Each row of a before or after table is a point. The points were changed in one or more steps. Then noise was added and the rows were shuffled. The steps act on columns, c1 being the first. Write out the steps. A step turns or swaps two columns, mirrors them in a line or flattens them onto one, adds a multiple of one to another, or multiplies or shifts one. Angles are multiples of 10 degrees, from the lower column toward the higher: turns from -170 to 170, lines from 10 to 170 but not 90. Use the fewest steps. Two steps may share a column if one is a turn and the other turns, adds or multiplies; they go together, in the order done. Otherwise the lowest column goes first.

Before, 8 rows:
[[  3  18]
 [ 34  -4]
 [  8   6]
 [-28 -16]
 [ -5 -30]
 [ 44 -47]
 [ 31 -11]
 [-13 -20]]
After (8 x 2):
[[-12  19]
 [-69  34]
 [  7  68]
 [ 20  56]
 [ 78  39]
 [ 84  47]
 [110   4]
 [-33  29]]
Steps: multiply c1 by 2.5; shift c2 by 50

Before, 10 rows:
[[ -30   14  -19  -53   84  -53]
 [  97   -4  -23  -14    3   25]
 [ -21  -27  -19   11   46    0]
 [ -24   43  -17   11   22   -2]
 [  84   -6   40   41  -10    2]
 [ -36  -17 -104   32  -15  -30]
 [ -18  -20    5  -25   -2  -37]
 [ -45  -53  -36   28  -66  -10]
 [  19  -27  -12   10   30  -37]
 [  10  -43   51   -6   32   -3]]
After, 10 rows:
[[  94   -5  -13  -23  -15  -26]
 [ -42  -54   27  -34  -88  -37]
 [ -45  -17   31 -107  -33  -25]
 [ -17  -31   11  -19   30  -16]
 [  78   -6   44   40  -25  -46]
 [   5  -45   -8   49    5  -49]
 [ -19   44    8  -15    7   53]
 [ -34  -22  -26    6  -23  -43]
 [ -53   13  -54  -19   61  -19]
 [   0  -29   11  -12   11  -70]]
Steps: turn c1 and c6 by -30 degrees; add 1 times c2 to c6; swap c3 and c4; shift c5 by -20

Before (12 x 9):
[[-16  -8  48  50 -16  63  27 -79  60]
 [-33 -16   5  18 -32  -4  15   7 -58]
 [-20  -4  17 -52  -2 -40 -19 -29 -39]
 [ 16 -44  26  69  -7  30  68 -86  21]
 [-11  -2   6 -14 -21 -64 -72  56 -42]
 [-26  43 -65 -47 -42 -36 -27  16  -5]
 [ 17   5  -6   8 -86  87  29   3  35]
 [-34   5  34 -38  10 -12 -13  23 -92]
 [ -2  34 -35  -4  23  40 -12  49  -6]
 [-18 -40  19 -33   8  38  76   3  49]
 [ 64  16 -41 -18 -38  33 -17 -15  27]
 [ 36  74 -10 -14 -35   6  22  36  25]]
After:
[[  13  -13  -73  -54   -1  107   35  -34   15]
 [ -10   38  -16  -70   51    9    5   20   54]
 [ -36   17   31  -98  -21   -7  -14   97    6]
 [  48   59  -32  -81  -12   18   56  -17   34]
 [ -30  -27  -21  -40  -29   10    7   66  -10]
 [ -22  -80   20  -96    8   35   48  -51    8]
 [ -11   42  -14  -71  -52  -39  -62   49   44]
 [  62   25  -52  -71   18   31   -8  -20   -8]
 [  14  -73   10   10   -3   38   38  -32  -83]
 [ -23   49  -70 -109    2  -45   -2   15   17]
 [ -29    9    2 -126  -33  -31  -16   29  -38]
 [ -12  -17   22  -10  -12   80   24  -67  -72]]
Steps: turn c2 and c7 by 30 degrees; turn c3 and c5 by -50 degrees; turn c5 and c6 by -30 degrees; shift c4 by -60; turn c8 and c9 by 80 degrees

Before, 11 rows:
[[ 18  21  -7  -6  -4 -46  33 -23 -20  14 -37 -50  19  -5]
 [-29 -19   4   9 -25   0  24   3  63 -30 -24   3  -1 -33]
 [ -9 -32  -5   1 -10 -15 -37  40  77   9 -35  10  21  19]
 [-25 -26  12  -4 -31  -5  36 -34 -20 -42 -18  11  17  32]
 [ -1  33 -29 -56 -32 -18  14 -41 -12   5 -25  -3  17   6]
 [  4  25   5  -2   7 -12  21 121  -4  17 -44  20 -15 -17]
 [-16   2 -15  -9 -13  -5  22 -31   3  16  23 -27 -56 -25]
 [-24   3  14 -10 -19 -26  17 -47 -17  11  18  10  15 -28]
 [-22 -31   6  -3 -36 -16  35  87  51  20   4   0  -8 -20]
 [ 56   4 -19 -66  10 -15   3 -17 -15 -25  -3 -35 -12 -30]
 [-26 -17 -39 -17  -3 -51  23 -28  14 -17 -18  14   8   0]]
After:
[[-24   8 -20  33  33  36  39 -33  10 -39 -20   6  11   0]
 [-19  12 -11 -18   0 -21  25 -33 -11  20  24 -27 -59 -16]
 [-27 -21  -8   4  23 -31  33 -45  17   9  22  10   9   9]
 [ -8  13  44  24   0  14 -27  40 -71   3 -38  11  21  41]
 [-22  21  24  25  40 -20  41  79 -49  15   5   4  -9  -7]
 [ 56 -48 -18  24 -14 -33   8 -18  10 -27 -11 -33 -47  -3]
 [-29  -5 -14  20 -18 -13  38 -28 -37 -14 -20  16  -4  38]
 [-26  20  32  10  17 -29  27  -5 -49 -25 -32   6   1 -19]
 [  4 -17   3 -23  -7 -18  26 126   9  17 -46  19 -13  -1]
 [ 22 -30 -22  -2  -1 -19  46 -23   7  15 -40 -58  12  31]
 [  1 -62 -41  14  14   5  14 -45 -18   7 -24  -9 -11  16]]
Steps: turn c4 and c13 by 30 degrees; turn c2 and c4 by -130 degrees; turn c3 and c5 by 150 degrees; turn c3 and c9 by -140 degrees; turn c6 and c7 by -20 degrees; turn c6 and c14 by -70 degrees

Before, 10 rows:
[[ -17  -30    5  -19   37   11   20  -12  -41  -16   -3  -21   16  -20
     6    3  -33   -1   -2   19]
 [ -21   10    5  -15   29    4  -25   -2  -17  -20   -3   -4    7  -10
    14   10   -3    1   13    3]
 [ -13    2   -6  -29   21  -11   12  -16   -6  -15   78    3   29  -11
    -3   13   -9   -5   -2    1]
 [  -8   -2   -9    9  -36    4    8    0    7   -3  -23  -28   44  -32
    17   13  -24  -11 -106   33]
 [ -20    6   -1  -29   28    2  -16  -11    3  -14  -25   11   19   -4
   -25  -13  -11   -4    5   -9]
 [  40   -7    7  -25    5  -12    4  -26    0   94    4    5   13   -1
    10   -8  -25  -10    3   -6]
 [  55    5    3  -13   31  -13    7  -11   -5  -13   -5    2    5   -5
   -42   -6  -16    6  -12   -7]
 [  41    1   25  -23   33   33  -28  -71   -6  -16  -19  -10   24    2
    16   11   -4  -27  -18   16]
 [ -11    4    1   -9   21   -5   -3  -28  -11   17  -15   -6    3  -52
   -18  -18  -19    3   10   -3]
 [   1   -8   -4   -9   36   14   63    0    6   -2  -19  -19    6  -47
    19  -14  -11    2  -14   21]]
After (10 x 20):
[[   1    5    0  -30   27    3  -30  -24    4  -36  -25  -24    8   -3
   -22  -15   -9    1    6   -9]
 [ -20  -31    5  -18   37   13   -3   17  -41  -37   -4  -26   25    9
     7    4  -35   38   -2   17]
 [   2   -3   -7   11  -37    0  -18   50    5  -20  -21  -60   42    6
    18   13  -26   36 -105   34]
 [ -33   -8   -5   -9   36   12   42   31    6  -24  -22  -46   38   27
    19  -13   -9   47  -12   20]
 [  40    7    1  -14   31  -13   39  -23   -4  -32   -5   -5    8   11
   -41   -4  -14   -4  -13   -8]
 [  -5    1   -6  -28   24  -12  -11  -12   -3  -35   79  120   32    1
    -2   12  -11   11   -2    0]
 [  53    0   24  -24   33   30   -2  -47  -10  -36  -20  -37    9  -26
    17   11   -3   10  -17   16]
 [  29   -6    8  -26    6  -11   23  -36   -1   74    1   11   13   -8
    10   -6  -26   12    0   -6]
 [  -5    4    3   -8   22   -6  -10  -34  -14   -4  -18  -28    1   30
   -18  -18  -19   38   10   -3]
 [   1    8    6  -16   28    5  -33    5  -18  -40   -1   -9   -7    6
    13   10   -2    1   12    3]]
Steps: turn c7 and c13 by 30 degrees; turn c1 and c7 by 40 degrees; turn c14 and c18 by -120 degrees; add -0.7 times c2 to c18; add 1.5 times c20 to c8; shift c10 by -20; add 1.5 times c11 to c12

Before (13 x 48):
[[ -39    4   25  -11  -16    6  -20  -31  -39   -5  -13   -7  -73   14
    -3  -71  -28   13    0  -19   -2  -43  -27  -15  -34   37   26   27
    24   22   -6  -50    3    9   11  -19  -16  -96  -15  -25   14   -6
   -11    0   57    8   15   48]
 [ -38   -9    4  -17   29  -22  -12    1  -23   26  -20  -24   13    3
   -22   11   24  -14  -46  -19    4  -50   20    7    8   33    3   29
    27   27  -14  -43   -6   14  -48  -25  -15   18   47   23    0   22
    -1  -16   24  -35    8  -29]
 [  72   -5   14  -22   28    9  -40  -22  -19   29   -4   -9   12   -5
   -12    7  -41  -17   -4   24    4  -56    4  -31   -9   10   -7    2
   -13   31  -17  -21  -23   11    9  -30  -19   20  -20    9    6  -17
    28  -31   -7  -33    1  -44]
 [  14   17  -27  -17   29   21  -12   28  -35    3   61    7  -12    6
   -24   23   39    0   -4  -18  -24   -3   30    7   44   31  -34   37
   -57   -4   16   16   38   13   -3  -46  -13   12  -12  -36   12  -13
    13  -30  -20   12   38    8]
 [  -2    4   15  -37   33    5  -43  -30  -19   26   -8    1    1   -2
     9    0   75    9   12   30 -106  -33  -30  -51   41    6   20  -82
    21   12   15   -6  -14   18   11  -10  -10   -2  -19  -54   -5   -2
    39  -14  -19  -30   17   45]
 [   3   70  -29  -24   26   -5   27  -38  -35  -59  -21   64  -78   -4
   -12   -8  -36   65   11    8   -4  -54   -5  -31  -64   41   23   30
  -110   23   11   14  -20    7   26  -18  113  -17    9   26    6   -9
    11  -28   -6  -38   68  -89]
 [ -31   70   20  -77   -2   -1  -38   27  -45 -108  -20  -23   16    4
   -21  -16   63   97   -6    5   -9  -47   -9   -9   33   -2    0   37
    -8   12   65    8  -37   -5   17  -50   16  -24  -21   39  -32    5
    -6  -28  -17  -45   14   40]
 [ -27    0  -17  -17   30   15  -34  -18    5   18  -22   -8    3   16
     7    5   29  -10  -18  -23   -9   -5   -5    9   26    1   24   -7
    11   25  -17  -21  -37  -10  -23  -24   15    0  -18   37  -16  -12
    13   84   39  -33   18   44]
 [  -9   16   22  -48   12   27   28  -34  -25   17   87    4    8   15
     5    3  -43   61   -2  -19   -8   -5   -1  -19   56  -38   18   38
    12    4   84  -15    7  -41  -13  -20  -17   17   53   40   11  -20
    36  -10   -7  -17    1   36]
 [ -29   -8  -14  -35   28   18  -44  -31  -32   34    1   22   19  -44
    21  -23   17  -21  -39   16    5  117  -12    2   57  -27   -2   -1
    -7   32    1  -13   25   16  -38  -15   29  -21   -2   33   15  -35
     3  -24   32  -12    3  -18]
 [ -21   29   23  -37   -7   24  -25  -18    1   13  -16  -11   25   14
   -23   -7  -11   55   -3   60    2  -45  -20  -43   39   31  -26   38
    12   24   -5    1   -7  -42    7  -31   30   -8  -13   20   14   46
    41  -11   28  -47    4   32]
 [ -41   -9   10  -15   -9   18  -21    6    3  -14  -19  117   17   12
     8    1   42  -11  -23   38   12  -22  -15   25   -3  -56   15   18
   -10   35    7    9  -19   10   18  -11   29   19    7   36   -1    8
    31   -6   -1   -7   14   48]
 [ -14    0   13  -12  -60  -98  -42  -22  -44   -6    9    3   18  -10
   -22  -13  -34  -11   -5  -25    0  -45   66    7   57   21   19   -9
    12  -61   -1   12  -36   -2  -29  -88   39 -101    6   -9   -1   11
    31  -17   -4   54   22   25]]
After:
[[ -27    0  -18   22   29   14  -33  -17    5   18  -22   -7    5   16
     6    6  -26  -29  -13  -23   -9   13   -4    8   29   -2   24   -8
    10   24   14  -24  -38  -10  -21  -24    6    1  -17   37  -16  -11
    12   82   39  -32   18   46]
 [ -39    4   26    6  -15    7  -19  -30  -39   -5  -12   -6  -73   11
    -1  -72   15   -6   24  -19   -1   42  -28  -16  -32   37   26   26
    25   23  -18    9    3    8  -49  -16  -17  -97  -16  -25   15   -5
   -12    0   56    8   16   48]
 [  14   14  -25   15   28   20  -13   30  -37    3   61    7  -10    4
   -22   22  -40  -20  -16  -17  -24   -7   30    6   45   30  -36   38
   -56   -2  -17   -2   38   12   18  -47   -4   12  -14  -38   13  -13
    14  -29  -22   12   40    6]
 [  74   -3   14   17   27    9  -41  -20  -18   31   -5   -7   12   -5
   -14    5   21  -40   40   26    4   57    3  -31   -9   11   -7    4
   -13   30  -13    9  -22   12  -23  -31  -32   21  -20    9    6  -15
    29  -31   -5  -33    0  -44]
 [ -29  -11  -17   50   26   19  -44  -28  -31   32   -1   19   18  -44
    22  -21  -19  -41   -3   15    6 -104  -13    3   57  -28   -3    0
    -8   30   59  -36   21   16  -15  -14   30  -21   -4   31   16  -33
     2  -26   33  -11    2  -17]
 [ -10   17   22   22   12   26   26  -34  -24   15   87    5    9   15
     5    3    6   41   58  -18  -10  -38    0  -18   55  -38   20   41
    11    5  -73  -16   12  -43  -14  -19   43   17   52   38   11  -21
    35  -10   -7  -18    1   35]
 [ -14    2   13   12  -60  -96  -41  -25  -46   -4    7    6   17   -9
   -20  -14   18  -31   27  -25    4   43   67    7   57   21   19  -11
    12  -63  -22  -30  -36    0    9  -86   38 -103    6   -9   -1   13
    30  -19   -5   54   22   23]
 [ -40   -8   12   27   -8   18  -21    8    5  -13  -19  117   17   13
     9    0  -35  -30  -26   40   12   15  -13   28   -4  -56   13   16
   -11   33  -15   16  -21    9    9  -10   34   20    8   37   -1    8
    31   -5    0   -8   13   50]
 [   1   69  -30    2   25   -5   26  -37  -36  -61  -22   63  -78   -4
   -13   -6   13   43   42    6   -2   42   -5  -31  -63   41   26   30
  -110   23  -34   27  -21    8   15  -19  121  -17    7   25    5   -9
    13  -27   -6  -38   71  -89]
 [ -17   28   23   22   -6   24  -26  -19    3   14  -14  -11   27   12
   -23   -9  -12   34   31   61    1   40  -20  -42   39   30  -28   39
    11   25  -18    6   -7  -43    1  -32   26   -7  -15   21   14   45
    41  -10   26  -48    3   33]
 [  -6    3   16   11   34    6  -41  -30  -19   26   -8    0    0   -2
    10   -1  -87  -10  -20   31 -105   24  -32  -51   40    7   21  -83
    21   11  -29   10  -13   16   -4  -10    0   -1  -19  -57   -3   -1
    39  -15  -21  -31   19   44]
 [ -33   70   20   43   -3   -1  -37   29  -45 -108  -20  -24   17    3
   -19  -16  -88   78    5    3  -10   11  -10   -7   33   -1   -2   38
    -6   13  -80   17  -35   -6    7  -50   61  -23  -21   40  -33    3
    -5  -28  -18  -47   15   38]
 [ -41   -8    3   49   28  -24  -13    1  -21   24  -21  -22   11    4
   -23   12  -10  -33  -22  -20    3   50   20    9   11   35    4   28
    28   25  -14  -46   -8   12  -43  -25  -22   17   49   24    0   23
    -1  -17   25  -35    7  -30]]
Steps: turn c4 and c19 by 120 degrees; turn c17 and c19 by -140 degrees; shift c18 by -20; add 0.7 times c31 to c37; turn c22 and c31 by 150 degrees; swap c32 and c35

Before, 10 rows:
[[ -82   -7   -3   21   -2   11    0   -9   -8  -10   -9  -13    9   58
     5  -16    7   22  -51   22  -11   -9    0  -23    5  -28  -15    7
    54   21  -31   12  -22    5   -4   -3   18  -13   25   34  -29   -6
    34  -17  -36  -12   27   49   27  -10   26  -18   28   20    2   19
    12    7  -10    1 -119    1  -23   18]
 [  16   10   -6   22    4   18   24    5   -3   -6    5   18   -6  -20
     9  -23   45  -20    0  -25   10   17   60   43   -1   25    1  -22
    -9  -16    1  -14  -12    5    4    2   -9    2   13   15   13   -5
     8  -10   23  -12  -27   -5   -7   25  -53   38   10   26   -2   18
    24    0   -1   24   36  121  -25   -8]
 [ -27  -60   58   -1   22    3   25    1   -7   -6  -12   -3   -1  -30
     9  -23  -20   -3   -5  -34    1    2  -14  -18    4    6  -26   11
    53  -17   14  -11   -1    4  -15   14   60    4    0   35   18    0
     0  -24   22   23  -69  -19    1   24   27  -15   14   -3   39    1
   -24   -2  -13   20   31  -23    0   -2]
 [  37    9   25   21  -14  -20   26  -39   -9   -6  -16  -34   26  -10
   -41  -23   24  -26   -9  -49  -13   -7  -29   28  -32   21   27   10
   -35   11  -18  -16   15   26  -10    0  -14   -4  -51   20  -25   43
    14  -32  -10    7  -44    6   50   -1   18  -25    5   13    3   14
    12    2  -22  -17   33   -3   -1   21]
 [ -13   11  -10   10  -16  -32   -5  -39    0   39   -1    6  -14  -34
   -19   -5   -1  -10   -4  -11   39  -14    0   -3   11   -4  -24  -40
    -8    4   -5   -9  -28   24  -14   -1   -4   -8   29   22  -25    1
    -8   -3   30   -8   14    3   42   16   27   21   34   25   -5   27
   -85    8   -1  -71   14    7   -6   -6]
 [  20  -13   -7   -7  -15   23   34  -17  -24   22   -4   31  -24  -30
   -16   -3  -11  -14   -1   -7  -12  -11  -15   -7    6   11  -24    6
   -30   -3  -30   14   -4   -9  -11   13  -25  -14   12   -4  -26   -2
    11   -1    2   21   -5    9  -13   -8   18  -26   41  -18   35   14
     0   -1   59   38   37   43  -10   -5]
 [  36  -18   -4   23   -4  -46    2  -21  -45  -14  -22   -2  -11  -17
   -31   28  -19  -28  -22   25   14    1  -27   53   -3  -15  -24   12
     0  -14   -9   -1   14   13   -3   -8  -20  100   29   21   27    9
    33  -30  -25   11   16   -7    0   -9   29  -18   23  -19   56   14
    24   22  -10   17   10  -18   -1  -70]
 [  13  -22   56    6    3   17   13   -6    0    6  -19  -21   61   14
     8   24   -6   11  -35  -38   -6  -11  -24   59   -4    5  -17    6
     8  -15  -35  -19   15   11   30    7  -19   -9   30  -18  -25   -2
    19   -5    7   10    8   -7    1  -36  -13  -18   27  -42    3  -26
    17   10   -3    9   27  -19   -2    7]
 [  25   10  -10   14   34   18  -79  -39   -5  -14    0   -7    7  -19
   -37   -9  -13   54  -37  -43  -13  -13  -17  -32  -18  -27   43    6
   -19  -11   48    6    7   -5  -10    7  -33   -9    5   17   -9   -3
    -7  -31    1  -12   10  -15   32    5  -32  -12   16   20    7   25
    11    1  -17   36  -40   18  -17   19]
 [  27    7   12  -42  -13   23   17  -13  -23   31  -23   17   -5   15
     9    1   22   -5    1  -24   -6  -12  -28  -26    4  -15   11   17
     0   31  -32   -8   14   -3   -7   13   -4    5   32   37  -30    0
    36   -3  -60   17   29   11   -8   17    3  -23   35   25    8   26
    19   12   -6  -25   15   23   -6   15]]
After, 10 rows:
[[  13  -20   56    7  -11   15   10   -8    3    3  -14  -42   62   -8
     8   26   -6    9  -35  -39   -4  -12  -26   63   -2    0  -15    5
     5  -12  -34  -20   16    5   34   11  -20  -10   30  -16  -23   -4
    14   -8    7   13    5   -6   -2  -39  -11  -23   68  -43   -1  -28
    16    8   -3    9   28  -20    1    5]
 [  29    5   10  -44  -21   24   15  -13  -27   31  -25   -1   -3  -24
     5   -2   20   -7    2  -23   -6  -12  -35  -26    3   18   10   -5
    -1   28  -29   -8   16  -10  -10   11   -6    3   30   34  -32    1
    35   -3  -60   16   29   12   -8   17    2  -26   89   23   12   29
    20   10   -3  -27   17   22   -3   15]
 [ -81   -7   -2   26   -3   13   -1  -11   -9  -12   -9  -32   11  -47
     6  -15    9   19  -51   22  -10  -12    0  -26    3   24  -14   38
    49   20  -34    8  -21    3   -5   -3   18  -10   22   40  -28   -5
    38  -15  -36  -12   21   53   27  -11   28  -18   69   25    1   20
    14    6  -12    3 -122    5  -24   23]
 [  39  -17   -3   18   -5  -46    3  -18  -46  -14  -20  -21  -13    7
   -31   30  -17  -26  -18   27   14    0  -28   52   -6   14  -21  -18
     1  -17   -5   -3   13   14   -8   -3  -19  102   27   17   25    4
    39  -32  -25    9   18   -8    3  -12   30  -17   57  -20   54   11
    24   24  -13   17   13  -19    2  -75]
 [ -13   11   -9   10  -29  -31   -4  -41    2   39   -2  -11  -14   51
   -18   -7   -1  -10   -1  -11   42  -14    3   -6   11    7  -21    3
   -11    5   -3   -7  -26   19  -12   13   -5   -6   38   20  -23    0
   -12   -4   32   -8   16    2   42   18   26   18   84   26   -5   24
   -83    6    1  -71   12    9   -9   -4]
 [  20  -13   -9   -6  -19   23   34  -21  -20   22   -7   13  -23   22
   -23   -3  -15  -17    2   -4  -12  -13  -17   -6    9  -12  -24  -19
   -27   -4  -31   13   -6  -11   -9    4  -25  -16   14   -6  -28   -7
    14    1    0   17   -5   14   -9   -7   18  -22  103  -17   33   12
     4   -3   62   38   36   44  -12   -5]
 [  17    6   -4   26    0   18   22    5   -1   -8    5   -1   -6   28
     8  -21   44  -19    1  -24    8   15   59   48    3  -27   -3    8
   -10  -15   -1  -12   -9    0    2    5  -10    1   19   13   14   -6
     8   -7   21  -14  -28   -1   -7   27  -55   35   27   25   -2   16
    25    1    1   26   35  119  -23  -12]
 [ -25  -62   59    1   11    3   27    2   -3   -6   -8  -20   -3   18
    11  -25  -20   -2   -4  -36    0    1  -13  -23    5   -3  -25  -26
    58  -15   16  -12   -3   -7  -14   13   58    5   -2   34   21    3
     4  -26   23   24  -66  -19    1   21   32  -18   33   -3   38    4
   -23   -1  -10   19   32  -28    3   -3]
 [  24   10   -9   15   32   19  -81  -41  -10  -11    2  -24   11   16
   -36   -9  -15   53  -34  -41  -12  -11  -12  -30  -22   31   41  -13
   -17  -10   50    6    8   -9   -9    0  -34  -12    3   20  -11   -3
    -9  -33   -2   -6   15  -11   32    3  -36  -12   32   24    3   27
    12    2  -16   37  -36   20  -19   17]
 [  35    9   28   20  -32  -20   25  -40  -12   -5  -17  -54   29    6
   -41  -24   25  -26   -4  -49  -12   -7  -27   30  -34  -21   29  -15
   -32   10  -17  -14   17   20   -9   16  -15   -2  -48   21  -27   40
    19  -27   -8    9  -47   -8   52   -7   19  -25   13    8    1   13
    11    6  -26  -13   34   -4   -2   26]]
Steps: turn c34 and c36 by 40 degrees; add -1 times c36 to c5; shift c12 by -20; turn c14 and c28 by 140 degrees; multiply c26 by -1; add -0.3 times c42 to c48; multiply c53 by 2.5
